Every row gives one point. The last column is the point's height on a tilted bowl or saddle (a function of degree 2), plus a little noise. Along how many of its main directions does it bend up, bend down or stay straight?
(in the rows, 128 means zero)

Points (17 x 4):
[[107 119 137 126]
 [ 85  67 176  49]
 [116 113 127 137]
 [132 172 131 142]
 [115 159 172  99]
 [125 141 139 133]
 [108 120 158 106]
 [ 91  96 125 120]
 [106 167 132 129]
 [156 171 101 138]
 [131 161 120 144]
 [ 58 124 100  75]
 [107  83 150 110]
 [100 136 159 102]
 [133 115  95 144]
 [132 142 131 138]
 [118 149 161 113]]
Directions: 0 up, 2 down, 1 straight

Points:
[[136 159 113 142 120]
 [ 98 130 159 168 117]
 [129 117  76 162  74]
 [103  73 179 130 157]
 [139 194 137 128 151]
 [113 101 102 107 119]
 [147 110 158 144 126]
 [145  94 103 129 113]
 [149 121 148 158 129]
 [128 104  75 154  76]
 [147 122 140 116 109]
 [107 122 158 155 120]
 [161 139 112 148 117]
 [103 124 148 121 127]
 [132  86 131  32 132]
 [128 103 160 111 126]
 [119 117 147 156 120]
 [139 118 146 122 116]
 [ 80  62 132  81 225]
 [ 79 129 141  84 152]
 [101 104 104 108 123]
 [114 144 110 130 110]
 [111 104 136 118 130]
 [133 134 172 138 119]
 [126 157 137 173 137]]
Directions: 2 up, 2 down, 0 straight

Points (46 x 7):
[[107 139 107 136 103  74 140]
 [119 101 162 141 119 121 151]
 [128 113 108 116  92 138 143]
 [180 162 141 131 138 121 127]
 [133  89  72 140 111 111 146]
 [ 89 122 132 129 105 109 137]
 [169 144  94 142 122 123 131]
 [147 103 130 134 107  80 146]
 [104 115  93 187  97 125 128]
 [121 162 147  84  84 108 154]
 [146 104 201  98  99  79 196]
 [129 140 201 128 154 164 192]
 [111 103 113 181 115 163 145]
 [133  71 166 114 147  75 180]
 [ 49 148 114 107 129 147 160]
 [147 106 163 146  94 165 163]
 [136 146 162 170 133 134 151]
 [133 110 100 208 111 132 142]
 [124 125  97 134 146  83 137]
 [ 86 118 151  85 166 149 179]
 [150 104 167 111  89 122 163]
 [120 166 150 111  89 104 147]
 [126 162 141 140 123 140 141]
 [121 118 135 147 105 144 139]
 [111 151 159 120  79 131 150]
 [110 127 155  98  96 172 174]
 [155 133 127 122 127 132 131]
 [141 104 136 117 111 139 146]
 [ 60 101  90 101 126 127 157]
 [160 149  90 125 127 174 143]
 [174 132 139 117 112 112 135]
 [117 145  98 133 127 100 132]
 [123 171 151 119 113  88 148]
 [135 123 142 143 126 134 139]
 [128 104  90  85 110 100 153]
 [165 144 131 151  98  80 144]
 [148  88 118 133 106 179 165]
 [143 104 132 121 137 168 154]
 [127 145 182 156 123 138 162]
 [122  96 105 115 157 121 142]
 [126 114 118 103 193 119 139]
 [174 127 141  97 121 171 150]
 [154 153 109 121 139 114 124]
 [150  99  97 143 112 142 142]
 [129  80  92 156 129 179 164]
 [149  68 116 105 124  67 171]]
Directions: 5 up, 1 down, 0 straight

Points, 78 rows:
[[ 77 128 144 116 128  97 125  90 141]
 [139 125 122 161 128 162  91 160 141]
 [127  96 112 171 109 194  99 116 105]
 [146 128  84  90 162 119 113 116 127]
 [141 179 157 134 149  96 161  87  99]
 [137 144 115 117  75 107  99 131 116]
 [131 139 183 113 152 147 136 162 124]
 [163 157 106 146 106 130 120 179  96]
 [133 103 171 107 129 131 134 100 150]
 [174 141 148 129 147 103 123 101 138]
 [164 101  84 144  86 118 107 147 106]
 [152 118 115  71 134 116 118 113 132]
 [131 104 173 109 116  97 140 143 118]
 [115 129 136  78 131 121 106 129 142]
 [ 96 115  90 131 149  85 141 125 111]
 [126 154 115 129 167 134 110 121 129]
 [133 103 167  83 140  96  92 140 129]
 [133 120  53 100 136 156 140 101  67]
 [154 125 150 125 147 128 143  94 137]
 [147 126 128 152 102 131  44 132 158]
 [131 136  99 130  90 118 191 143  80]
 [117 126 112 143 202 164 124 133 126]
 [106 130  84 106  99 127 120 136 109]
 [111 128 126  96 147 136 110 103 151]
 [155  47 127 147 131 149 101 132 112]
 [ 91 173 100 114 113 126  81 118 115]
 [107 114 160 114 111 119 144 138 129]
 [ 81  90 104 131 154  76 133 156  89]
 [ 53 167 133  83 154  93  72 112 121]
 [ 96 102 137 154 135 144 126 156 137]
 [126 147  95 107 106 164 181  96  45]
 [115 121 100 120 145 124  70  76 158]
 [142 133 103 116  94 100 134 123 116]
 [124 138 102 133 161 103 130 153 115]
 [138 102  81 100  95 141 140 117  82]
 [159  83 122 143 164 127 150 147 112]
 [141 122 145 121 139 114 126 117 144]
 [113 114 131 108 170 160 112 100 149]
 [139  64 101 162 113 117 130 154  93]
 [ 91 120 114  96 148 140  66  99 172]
 [105 168 139 138  98 125 136 105 113]
 [119 167 164 152 143 120 105 159 113]
 [133 101 113 113 157  76  96 115 129]
 [ 86 143 131 108 160 118 145 140 123]
 [113 174 165 147 117  91 146  70 110]
 [130 148  87 131 124  90 107  95 120]
 [135 163 132  91 161  89 120 100 120]
 [150 132 119 145 115 121 141 152 119]
 [108 145 166 145 116 118 120 154 124]
 [142 177 160  38  65  91 146 132  73]
 [104 131 117  99 108 113 143  90 127]
 [102 125 117 143 144 104  86 118 143]
 [159 127 132 120 116 142 103  56 137]
 [124 102 106 119 122 156  98 103 134]
 [101 135  89 136 124 145 148 117 103]
 [130 117 180 151 139 115 103 117 156]
 [147 148 154 144 114 157 168 160 103]
 [139 111 122  98 129 128 137 141 122]
 [155 100 148 129 139 160 168 150 106]
 [156 159 130 156 190 151 107 155 113]
 [110 139 139 143 108 149  98  56 136]
 [ 88 146  92 118 120 142 116 134 117]
 [144 113 127 128 197  82 119 131 102]
 [108 112 136  98 140 115 119 104 150]
 [178 174  46 108 114 149 116 127  40]
 [ 91 156 190 153 151 143 147 121 139]
 [ 82 138 104 122  69 144 161 160  65]
 [121 142 119  92 146 115 128 110 134]
 [ 96 102 153 175 128 114 141 104 126]
 [154  76 168 133 117 116 122 101 136]
 [128 136  99 131 172 108 179 109  95]
 [131 142 158 147 148 134 153 129 132]
 [131 138  97 120 126 166 119 140 105]
 [109  84 105 116 209 111 195  88  64]
 [ 80 172 110 103 158 153 105  95 118]
 [154 166  88 135 126 179  68 126  92]
 [183 106 127  68 173 176 107 136  89]
 [102  87 124  85 171  87 127 131 112]]
Directions: 0 up, 4 down, 4 straight

Points:
[[ 96 104  82  79 166 153 128 172 113]
 [134 139 131 103 133 126  91 140 155]
 [148 115 150 142 163 160 108 111 141]
 [135 144 108  98 107  77 118 125 147]
 [121 115 156 123 139  76 122 143 151]
 [ 93  99 207 104 169 108 162 109 176]
 [103 148 137 115 165 135 135 142 147]
 [102 158 167 113 136  63 162 138 178]
 [144 134 159 124 118 163 191  89 155]
 [150 152 120 139 113  95 155 115 137]
 [114 112 137 131 126  86 115 156 147]
 [131 121 140  84 132 126  84 162 175]
 [122 140 126 129 140 105 126 136 144]
 [136 106 124  99 158 121 113 159 150]
 [117 152  91 114 161 124 154 125 131]
 [151 129 150 125 180  89 137 106 153]
 [126 136 153 125 115 125 126 182 175]
 [144 144  65 129 161 125 127  94 143]
 [105  86 100 190 175 118 132 124 149]
 [140 125 121 151 135 113 142 175 153]
 [117 131  63 171 116 141 168 140 145]
 [146 113 120 145 130 124 117 126 131]
 [131 120 131 102  92 154 139 111 143]
 [104  76  84 163 122 118 124 156 145]
 [126 100 127 156 127 128 143 149 139]
 [149 144 159 155 117 143 146 135 156]
 [ 62 120  60 155  96 125 113 113 158]
 [155  94 164 127 183 140 147 135 157]
 [140 137 128 156 166 124  95  94 140]
 [ 98  88 134 129 118  65 119 106 141]
 [107  78  71  78 124 116 156 150 111]
 [174 137 181 112 179 151  90 183 206]
 [147 111  96 127  85  90 162  93 134]
 [120 121 106 142  91 137 168 156 142]
 [106 178 157 125 170 119 107 163 197]
 [107 121 134 125  84 124 140  53 166]
 [213 114 127 122 190 145  91  82 139]
 [119 100 191 211 142  99  91 120 140]
 [ 87 126 132 105  92 138  79 107 168]
 [135 126 110 137  85 145 118 128 141]
 [155  83 145 110 153 156 113 113 144]
 [108 146 139 125 125  94 174 198 172]
 [119 128 186 149 132 112 133 125 163]
 [109 134 163 110 120 159  67 141 177]
 [120 194 143 180 112 109 104 126 175]
 [122  92 142 129 144 111  95 172 159]
 [119 126 154  72 123 128 131 109 157]
 [154 156  95 122  98 164 114 137 144]
 [171 130 116 111 140 110 121 135 135]
 [104  91  69 156 137 113 110 146 147]
 [137 150 122 101 124 152 119 110 142]
 [134 122 133  94 181 134 118 116 146]
 [107 122  41 139 129  94 117 150 159]
 [123 146 159 136 125  93 142 127 157]
 [131  99 114 147 114  96 121 110 130]
 [137 123 140 140 186  99 120 159 162]
 [152 138  94 171  99 137 125 161 149]
 [138 103 142 163 134 104 126  81 134]
 [ 85 106 139 137 111 126 168 122 132]
 [162 159 157  98 111  71 136 126 155]
 [147 127 111  97 161  67 137 123 142]
 [141 135 126 121 107  94  89 126 140]
 [129  98  98 126 161 155 134 115 123]
 [162 107  94 116 150 132  86 118 140]
 [120 164 103 136 140 146 125 144 149]
 [ 98 141 157 144  89 101  85 122 164]
 [161  84 113 181 135 130 159 127 143]
 [138 154 108 139 153 109 117  95 144]
 [138 154 160  72 119 134 207  93 158]
 [ 68  92  92 136 161 175 102 117 114]
 [175  71 152 177 106 142 144 127 149]
 [114 189 111 137 140 154 118 122 163]
 [139 171  99 128 121  63 133 109 150]
 [120 146 169 161 113 113  95 143 159]
 [146  93 119 132 159 128 128 172 150]
 [118 105 134 120 133 107 118 140 140]]
Directions: 5 up, 1 down, 2 straight

Points:
[[157 136 127 136 192 121 108 130  98]
 [111 132 153 129 129 141 141  82 119]
 [111 113 101 171 140 137 138 139 102]
 [ 90 112 162 169 134 122 126 118 108]
 [168 129  87 117 123 120 112 146 109]
 [130 101 101 162 118 164 150  92  96]
 [131 116 113  96 164 109 129 111 115]
 [163 106  84 116 132 119 147  75  87]
 [166 117 120  88 132  74 143 132 112]
 [148 170 124 172 153 119 137 162  96]
 [119 128  74 130 149 125 152 107  96]
 [ 94 137 120 140 111 108  99 147 115]
 [133 142 194 146  80 118 130  97 105]
 [183 169 108 108  93 136 124 146 117]
 [156 145 141 153 171 126 123 166 105]
 [163 114 166 119 163 104 108 174 116]
 [106 155 133 153 114  87 116 120 107]
 [156 158 125 116 115 125  97 156 123]
 [119 157 107 111 134 107 123  92 107]
 [ 96 137 166  87 156 135 127 130 125]
 [111 119 123 125 127 100 117 121 124]
 [126  97 135  82 162 136 171 103 110]
 [152 192 139 141  98  99  76  79  65]
 [120 146 139 117  89 153 152 110 132]
 [105  97 168 120  82 141 148 127 119]
 [109 141 124 121 162 111  99 117 116]
 [171 130 113  70  99  97 148 178 128]
 [121 133  85 141 196 157 110 143  74]
 [186 142 170 132 124 167 149 108 108]
 [100  69 159 129 105 146 164 139 103]
 [152 192  99 147 102  73 165 129  82]
 [122  99 158  99 114 131 116  92 124]
 [145  77 117  83 137 130 150 141 119]
 [ 93 124  94 194 148  92 135 177  54]
 [114 100 159 157 117 116 150 171 114]
 [187 162 178  96  82 157 152 148 128]
 [144 110 131  93  99 156 117 116 125]
 [151 111 143 155 141 139 118 168 119]
 [173 134 165 176 127 120  89 146  99]
 [150 151 146  75 128 131 141 117 130]
 [164  71  89 146 146 188 166  89  58]
 [136 128 129 100  70 102 105  91 102]
 [128  85 116  47 123 119 110 161 102]
 [163 126 149 127 115 122 183 139 137]
 [134 154  90  87  91 105 100 127 100]
 [139 140  96 117 128 119  95 117 110]
 [144 118 126 111 101 168 113 165 127]
 [154 151 158 135 106 125 136 111 127]
 [104 129 128 136 175 127 123 119 113]
 [ 83 119 116 124 120 102 149 164 111]
 [130 138 117 168 114  76  80 131  86]
 [140 109 115 156 127 128 110  82 103]
 [106 132 152 164 133 141 120 117 119]
 [104 110 149 159 127 129  88  93 116]
 [ 77 130  75 145 134 145  91 146  81]
 [179 185  95 155 153 193 153 131  64]
 [144 110 125 151 126 148 132 109 119]
 [121 134 118 172 164 112  99 113  98]
 [163 151 123 162 116 119 187 105 104]
 [130 127 152  70 149 139 103 108 124]
 [149 123 136  77  91 176  91 147 109]
 [165 120 196 121  71  95  98 153 103]
 [114 156 139 145 142 158 165 118 114]
 [ 91 135 109 115 127 151 168 123 117]
 [139  82 160 101 103 127 133 146 128]
 [134 155 114 141 121 168 144 122 121]
 [140 166  87 150 138 209 128 109  69]
 [150 126 119 133 130 157 144 165 131]
 [ 79 118 100 120 120 116  84  96  99]
 [111 178 136 137 156 146 153 136 107]
 [106 131 134 105 123 188 129 140 120]
 [148 106  76 156 113 116 124 114  91]
 [133 158  64 147 116  97 164 177  93]]
Directions: 0 up, 7 down, 1 straight

Points:
[[141 113  97 199 144 139 126 137  93]
 [161 121 118 121 124 137 164 121  88]
 [ 90 160 102 124 168 116 114 137 136]
 [ 73 116 127 103 107 126 132 125 141]
 [183 173 137 142 118 121 159 123  41]
 [124 111 109 116  80  74 134  65 114]
 [132 135 125 121 146 119 156 104 116]
 [116  61 124 132 152 163  86  55 122]
 [116 121 130 117  98 139 136 135 121]
 [169 109  93 141 153 108  80 122 116]
 [ 91 131  99 108  74 120 111 155 165]
 [157 108 108 170 120 119 107 114  86]
 [168 100 115  84 162 149 165 116 124]
 [133 118 124 126  58 130 119 129 121]
 [ 88 102 162 124 125 131 174  96 139]
 [110 168 126 127 125 146 147  96 127]
 [124 119 168 172  97 134 188 131 100]
 [119 172 142 159 106 128 112 110 117]
 [181  85 114 159 124 125 168 149 108]
 [ 86 134 158 137 129 123 149 175 145]
 [150 121  72 119 113 111 108 102 125]
 [103 134 119  81 105 181 116 190 145]
 [134 104 151 130 116 168 156 156 138]
 [145 170  98 133 101 162 128 103  75]
 [156 151 100 163 130 154 133 126  77]
 [104 119 138  77 136 117 158 184  96]
 [125 100 122 134  79 158 116 138 139]
 [127 140 122 166 164 159 113 176 136]
 [120 137 111 122 137 141 130 150 123]
 [113 120 113  53 112 144 104 115 129]
 [160 128 131  95 111  93  98 128 120]
 [171 100 128 140 156 135 183 114 119]
 [112 150 120 166 192 143 127 122 124]
 [ 95 190 130 167 108 122 132 141 137]
 [ 71 114 149 164 184 155 100 122 135]
 [176 132 139 142 142 137 143 176 128]
 [143 153 131 174  84  91 174 103  21]
 [133 154 123 133 171 172 195  69 155]
 [ 81  92  91 148 207  73 125  87 158]
 [119  97 131 109 136  88 126 101 131]
 [104 156 162 144 114 106 144 106 141]
 [104 136 136 142 135 127 136 148 132]
 [159  97 143 154 160 152 140 118 126]
 [136 141  90 160 143 117  93 133 104]
 [110 111  99 155 116 146 142 105 109]
 [ 98  90 112 164 149 178 131 192 182]
 [112  90 148 118  67 139  92 109 148]
 [136 160 132  89 137 141 112 118  94]
 [132 144 123 148  88 145 168 140  90]
 [116 100 139 148 167 104 116 157 134]
 [120 132  70 139 122 120 188  86  85]
 [133 133 135 126  93 152 131 111 105]
 [150 157 148 123 173 107 141  73 133]
 [ 94 127 111 118 133 166 117 164 144]
 [198  59 166  95 133 131 110 124  95]
 [116 151 150 123 125 125 170 119 118]
 [115 161 154 142  93 138 112 169 158]
 [149  73 102 105 127 171  99 140 137]
 [138 105 157 163  77  97  96 130 131]
 [145 115 126 151 171 107 157 141 135]
 [126 128 109 125 159 123 131 118 125]
 [120  98  88 148 138 144 126 149 132]
 [123 123 117  90 134 116 137  93 131]
 [163  93 108 149 184 101 101 145 147]
 [ 86 117 116  43 161 133 145 127 130]
 [106  62 115 137 160 145 136 101 139]
 [150 138 116 143 141 111 167 108  90]
 [125 178  76 134 132 145  89 150 110]
 [153 151 134 120 149 126 166  96  98]
 [175  73 109  85 137 109 110 136 134]
 [175 110 129 120 111 140 156 118  74]
 [139  82 135 130 151 102 122 120 126]
 [152 120 146 135 115 106 118 149 119]]
Directions: 4 up, 3 down, 1 straight

Points (61 x 9):
[[147 158 122 127  76 149 166 178 179]
 [139  54 157 102 106 142 136  97 173]
 [159 119 154  82 143 181 134 101 167]
 [125 136 120 137  86 119 119 118 143]
 [132 187 117 179  77 156 141 168 161]
 [138 109 151 132 127 140 126 130 134]
 [135 121 110 166 102 104 100 163 140]
 [134 166 157 134 126  91 134 135 141]
 [164 143  88 108 155 158 156 113 155]
 [133 187 130 114 123 101  88 112 156]
 [115 166 138 133 125 144 135 143 141]
 [130 135 141 134 186 136 136 153 135]
 [132 160 109  83 136 142 104 137 160]
 [152 101 190  93 119 172 148 189 187]
 [117 110 173 168  89 152 121 175 158]
 [126 102 153  54 116 137 151  70 178]
 [132 119 118  94 149 175  95 118 147]
 [110 120 112 130 134 183 140 136 140]
 [ 99 132 119 188 114  89  94 153 155]
 [152 144 187 136  81 110 140 111 141]
 [119 112 112  71 136 128 170  84 170]
 [112 119 104 149 177 113 147 117 145]
 [132  89  92 114 131 138  81  98 152]
 [134 164 157 145  92 110 175 105 135]
 [107 116 142 116 122 156 157 129 153]
 [ 99 153 163  92 111 147 105 105 160]
 [170 101 128 129 100 154 103  98 147]
 [114 123 122 126 142 134  65 153 134]
 [122 136  99 102 110 115 131  99 151]
 [187 112 111 134 117 114 122 149 137]
 [159 127 162 179 128 140 150 125 132]
 [110 121  98 113 163 116 141 122 151]
 [ 89 173  96  95 197 181 148 116 195]
 [148 128 128 140 164 100 155 114 147]
 [128 150 181 148 108 105 182 120 139]
 [191 131 143 132 175 132 130  80 149]
 [114 120 102 116 120 116 151 118 143]
 [132  84  97 111 139 133  73 111 147]
 [134 123 119 129 110 107 144 112 141]
 [ 66 117 109 158 140 134 156 101 142]
 [ 61 174 138 137 146 163  99 145 170]
 [ 93 193 126  81 115  95 102  99 169]
 [123  94 105  72 111 102 181 110 170]
 [171 132 108 105 121 124 118 119 148]
 [128 160 132 126 130 139 128 126 138]
 [122 143 160 150 162 192 130  69 155]
 [ 84 136  89 138 172 136 100 132 149]
 [ 96 132 156 143 114  91 120 109 135]
 [109 128 194 114  89 150 156 142 173]
 [131 114 153 104 159 182 113 137 142]
 [129 109 151 146 144  94  71 147 144]
 [112 145 142  94 118 110 160 113 147]
 [ 56 135 111 150 165 115 179 146 158]
 [141 136 170 136 129  96 104 117 135]
 [143  97 151 139 121 149 119 131 133]
 [122 133 130  86 155 109 131  99 159]
 [134 164 142 104 147 164 176 134 166]
 [150 149 138 205 155 123 148 126 133]
 [169 127 155 168 154 141 131 124 120]
 [129 126 147 120 139 132 178  93 146]
 [ 97 152 144 126  86 140 113 143 156]]
Directions: 6 up, 1 down, 1 straight

Points (61 x 9):
[[144 193 113 102 181 146 105 125  99]
 [ 96 114 144 119 116 201 132 153  78]
 [145 118 172 186 160 111  91 129  91]
 [148 133  82 163 131 102  85 144  97]
 [126  74 121  95 111 105  94 119 149]
 [161 117 126 149 167 100 137 113 125]
 [111 136 155 130 133 148  80 141 106]
 [ 92 147 141 157 131 118 127 126 115]
 [ 49 112 183 126 134 102  86 172  71]
 [142 192  83 170 116 121 110 117 103]
 [140  68 114  94 136 132 123 124 152]
 [166  98 177  67 134 173 142 116  94]
 [134 119 109 139 131 144 111 114 130]
 [140 160 129 166 118 132  85 156 104]
 [156  90 132 116 110 143 135 159 112]
 [136 126 128 119  70  96 124 144 120]
 [119 113 139  76 128 129 103 150 131]
 [ 83 130 153 142 135 147 123 204  68]
 [126 126 121 126  55 120 156 106 110]
 [120 106 138 109 124 137 126  89 145]
 [109 118 129 134 112 129 152 135 125]
 [ 91 138 176 171 118 173 140 134  62]
 [105 122 131 116 148 102 164 145 126]
 [125 149 102  97 131 142 159 102 126]
 [131 143  62 148 137 152 120 164  79]
 [137 116 108 106 148 120 178 144 122]
 [107 122 137 135  93 117 118 172 107]
 [108 149 168 138 114 144 115 142 107]
 [149  97 155 173 125 100 145 132 108]
 [135 106 105 154 122 146 167 153 101]
 [133 139 100 101  89 160  72 177  65]
 [157 149 104 155 101 148 124 101 113]
 [122 148 172  88 175 140 137 125 115]
 [175 120  74  53 152 142 142 157  84]
 [150 169 151 146 117 144 127 120 128]
 [122 124 142  67  91 149 121 131 116]
 [168 130 161 102 139 104 147 122 133]
 [135 160 185 126  54 123 148 143 105]
 [170 149 146 129 140 157 145 139 120]
 [125 115 110 135 106 151 204 139  87]
 [ 91  98 124 156 132 176 120 129 105]
 [175 178 114 152 134 132 107 121 125]
 [137 143 144  84 120 185 150 175  77]
 [100 162 121 125 160  79 140 162 114]
 [ 95 124 121 119 108 137 138 145 120]
 [157 152 183 105 184 108 125 156 111]
 [125  57 113 125 165 151  98 114 157]
 [151 105 185 113 111 113  97 110 114]
 [128 144 120  92 105 127 151 118 132]
 [110 140 170 112 108 114 102 112 122]
 [104 120 145 127 159  99  95 107 132]
 [ 99 153 147 161 162 108  90 117 104]
 [ 94 140 143 130 128 144  90  90 113]
 [129 122 118 154 129 133 162 145 116]
 [109 170 108 126 165 149 158 128 106]
 [ 87 140 134 158 107 114 131 109 110]
 [166  13  79 145 155 124 128 145  92]
 [149 114 103 149 132 101 145 128 126]
 [134 117 131  98 126 148 157  80 133]
 [102 146 153 169 114 171 125 103  80]
 [121 102 127  86 133 195 116 147 110]]
Directions: 1 up, 7 down, 0 straight
